Each row is a point. Each table stands for the endless flat space through its points: a line for two points, a plane for three, and so on. The two share one point or none. Which?

First (3 x 4)
-0.15; 0.18; -0.22; 0.04
-0.35; 0.03; 0.38; 0.34
-0.31; -0.01; 0.02; 0.26
Second (2 x 4)
-0.29; 0.17; 0.28; 0.30
-0.30; 0.21; 0.35; 0.34
They share: -0.27; 0.09; 0.14; 0.22

First (4 x 8)
0.33; -0.57; 0.33; -0.66; 0.16; -0.15; 0.42; 0.55
0.28; -0.33; -0.15; -0.28; 0.33; -0.15; 0.10; 0.26
0.29; -0.27; -0.20; -0.67; 0.12; -0.16; -0.04; 0.41
0.42; -0.59; -0.07; -0.08; 0.29; -0.35; 0.32; 0.06
Second (5 x 8)
0.59; -0.60; -0.21; -0.53; 0.16; -0.14; 0.07; 0.36
-0.17; -0.42; 0.26; -0.39; 0.40; -0.24; 0.12; 0.31
0.29; -0.12; -0.27; -0.23; 0.58; -0.32; 0.67; -0.06
-0.34; 0.03; 0.00; -0.14; 0.97; -0.50; 0.31; -0.06
-0.07; -0.09; -0.23; -0.13; 0.80; -0.49; 0.47; 0.05
They share: no point

First (4 x 9)
-0.28; 0.17; 0.07; -0.34; -0.55; -0.40; 0.41; 0.11; 0.42
-0.46; 0.46; 0.35; 0.04; -0.20; -0.24; 0.17; 0.23; -0.07
-0.11; 0.59; 0.50; -0.25; -0.04; -0.39; 0.50; -0.01; 0.21
-0.41; 0.27; 0.06; 0.10; -0.51; 0.12; 0.08; 0.37; -0.02
Second (2 x 9)
0.03; 0.08; -0.12; -0.28; -0.64; 0.10; 0.14; 0.29; 0.33
-0.07; 0.16; -0.02; -0.24; -0.56; 0.00; 0.20; 0.25; 0.29
They share: -0.27; 0.32; 0.18; -0.16; -0.40; -0.20; 0.32; 0.17; 0.21
